Every row gives one point. The points of each table are mixes of a few directions, plus a little noise. How many directions does each table use, and how many do they share? Where both have some left over, give the other angles between the two spaces (their principal angles), to ten degrees, smallest first.

First (4 x 3):
[[101  22  34]
 [ 10   2   3]
 [-63 -13 -22]
 [-48 -10 -16]]
Second, 6 rows:
[[-48 -46  23]
 [-24 -17   9]
 [ 63  58 -28]
 [ 18 -26   5]
 [-49 -44  22]
 [ 39  77 -31]]
Directions: first 1, second 2, shared 0; angles 30

First:
[[   0  -34   33    8  -11  -14]
 [   0   17  -31   53   23   10]
 [  11    4  -41    0  -23    0]
 [ -39   51  -14   10    7   26]
 [ -17    8   -6   16  -26    6]
 [  -7    8  -24   34  -19    8]
 [  50  -56   82 -120   50  -39]]
Second:
[[ -10   -6   50   22   64   -1]
 [  17   10  -93  -43 -121    2]
 [   6    3  -30  -14  -39    0]
 [  -6   -3   28   13   35    0]
 [  -2   -1    8    4   10    1]
 [  -7   -5   38   18   50    0]]
Directions: first 4, second 1, shared 1

First (10 x 8):
[[-51 -44  13 -86  19  42 -62  73]
 [-54   0  14  16 -25 -95 -90 -63]
 [ 24  -3  -6 -13  14  50  42  36]
 [ 46  13 -12  16   9  42  70  15]
 [ 31  11  -8  17   3  21  46   2]
 [ 11  14  -3  30  -9 -24  11 -31]
 [  1  17  -1  37 -15 -47  -6 -48]
 [ 12  -7  -3 -21  13  43  24  36]
 [-22 -18   6 -35   7  15 -26  28]
 [  0  16   0  37 -16 -48  -8 -48]]
Second (8 x 8):
[[  20   12   -5   -7  -32   -3  -12    0]
 [  23   21   -5  -16  -31    0  -13    0]
 [  -9   40   10  -51   60   31    4    3]
 [ -80  -62   19   44  121    6   48    2]
 [  -5  -26   -2   29  -14  -13    4   -1]
 [  31  -48  -19   68 -117  -47  -16   -6]
 [   1   21    3  -25   19   13   -1    1]
 [  21   41    0  -41   -6   14  -13    1]]
Directions: first 2, second 2, shared 0; angles 60, 90

First, 11 rows:
[[-39   6  41  -9 -12 -11 -59  55  66 -36  -4]
 [ 20 -58 -30 -41 -39 -34  -9  47   1 -11  28]
 [ -1 -11  44   2  11 -40 -57  35  -2 -25 -12]
 [ 16 -38 -71 -15  42  42  50 -47 -70  40  24]
 [ -2 -10  49  -9 -21 -56 -67  62  33 -39  -8]
 [ 35  -7 -13 -37  -3   7 -45  21   9 -44 -10]
 [-32  50  15  53 -27  34  45 -44  34  25 -12]
 [-10  96  12   7   8  -1  87 -33  29  38   4]
 [  0 -41 -16  37  36  26   3 -48 -74  26  -5]
 [ -5 -31 -39  -8  40  31  20 -24 -45  25  15]
 [ 19  48   9  20 -40   2  31 -24  21  -1 -15]]
Second, 8 rows:
[[  -7    9    0    2   -1  -14   -5   -5    6   -7   -1]
 [  29  -35    1   -8    4   56   20   18  -23   31    2]
 [  -3    4    0    1    0   -7   -2   -2    3   -4    0]
 [ -60   74   -1   17   -8 -118  -42  -38   48  -65   -5]
 [  37  -46    1  -11    5   74   27   24  -30   41    3]
 [ -42   53   -1   12   -6  -84  -30  -27   35  -46   -4]
 [ -15   18    0    4   -2  -29  -10   -9   12  -16   -1]
 [  61  -76    1  -17    9  121   44   39  -50   67    5]]
Directions: first 6, second 1, shared 0; angles 50

First:
[[ 34 -17 -33  66 -30 -17 -61  12 -26 -59   4  30  19   0]
 [ 72  14  47  55 -74 -93 -75 -25  36 -52 -54  22 -19  38]
 [ 33  22  55  -2 -35 -57 -21 -25  42   1 -46  -6 -27  30]
 [-23  11   6 -50  33  31  22   7   3  46  -7 -31 -11   7]
 [-69  -3 -44 -78  86 104  53  35 -36  73  31 -46   9 -16]
 [-46 -15 -12 -15  24  28  82  -8  -5  12  52  13  17 -46]
 [-43  -5 -25 -39  46  57  44  15 -20  36  27 -18   8 -18]
 [ 43  -7   5  63 -51 -54 -44 -12   5 -58  -8  35   6   4]]
Second (8 x 14):
[[   4    9   33   42  -14  -59   61  -40   28  -32   64   35    5  -21]
 [ -14  -28   -4   18  -30    7   49  -15   -5  -14   23   34   14  -49]
 [  34  -14  -34   39  -47   67  -66   50  -61   27  -16    6    8   -6]
 [   9   19   61  -21  -54  -66   12  -22   68   27  -67   16  -22   10]
 [  -3   58   -8  -26   47   76  -19   64  -31  119   32  -43   -8   37]
 [ -42  -49   -3  -50   61  -32   56  -76   19 -114    0  -25   -3  -19]
 [  34   13   42    1  -19  -26  -21  -22   14  -10  -23  -19  -26   25]
 [ -24   -3  -85   -5   55   35  -70   61  -34   -3  -13   -5   30   22]]
Directions: first 3, second 6, shared 3

First, 11 rows:
[[  11  -15  -38  -31   41   32   64   52  -19  -18    7    1  -24    3
    32    9  -40   14  -50   -9]
 [  -1   -4  -24  -49   67   27   50   24  -32  -21   19    0  -38   36
    37  -15  -16    1  -81   37]
 [  -8   39   32  -42  -12   18 -106  -48  -19   45  -16  -13   11   14
    -3   -2   80  -23    4   65]
 [ -16  -28   11   -2  -16  -44   -2    4   30  -50    7   -6   16   36
   -20    9   -3   28   -7  -20]
 [ -20   56   30   -3  -70   39  -47  -32  -11   38  -25   27   22  -58
    29  -27   52  -19   56    3]
 [  46  -41  -15   49   55  -45  -26   -9   14   33    9  -44   -9   26
   -75   45  -27  -15    7   12]
 [  35    5  -14   15  -22   25  -44   13   -1   57  -26  -17   17  -46
   -22   45    2   -7   50  -22]
 [ -46   -3   42    5  -52  -53  -14  -31   35  -59    6   16   26   29
    -8  -29   25   21   13  -14]
 [   9   43   -1   14   35   43    9  -33  -44   61    4   16  -32  -34
    29  -41   10  -52   -1   52]
 [   1  -32  -36  -41    4   16   59   73    6  -53   -1   -2    0    9
    26   29  -42   45  -40  -47]
 [ -13  -21   13   85  -30  -59   55  -14   40  -34   14   21   10  -17
   -25  -25  -44    4   48  -54]]
Second (11 x 20):
[[  -9   10    5  -14  -19    6  -13    1    0  -10   -6    2   12    6
     3    1   17    8    1   -6]
 [  -8   20   -1   -8  -12   10   -5    0   -8  -10   -4    4   13   15
    -3   -1   18    5   -4   -8]
 [  15 -121   37  -19   -9  -60  -36    8   78   35   -1  -17  -43  -99
    46   21  -66    5   44   32]
 [ -26   81  -10  -18  -32   42   -7   -2  -40  -37  -10   14   46   62
   -19   -8   66   14  -21  -28]
 [  13   57  -36   47   52   27   55   -7  -52    0   15    5   -1   52
   -38  -18    3  -24  -31   -7]
 [ -29   86   -8  -24  -39   44  -11   -2  -40  -41  -13   15   51   65
   -18   -7   73   17  -21  -31]
 [ -18   65  -10  -11  -21   33   -2   -2  -33  -28   -7   10   34   50
   -16   -7   50    9  -18  -22]
 [   2   36  -17   18   18   18   23   -4  -28   -5    5    4    6   31
   -19   -9   11   -9  -17   -7]
 [   9 -112   39  -26  -20  -56  -42    8   76   29   -4  -15  -35  -93
    47   21  -55    9   43   28]
 [  37  -34  -21   59   77  -20   54   -4   -4   38   23   -9  -48  -20
   -13   -7  -65  -35   -5   23]
 [  14  -86   23   -6    3  -44  -18    5   52   29    2  -13  -35  -70
    30   13  -53   -1   29   25]]
Directions: first 5, second 2, shared 1; angles 70
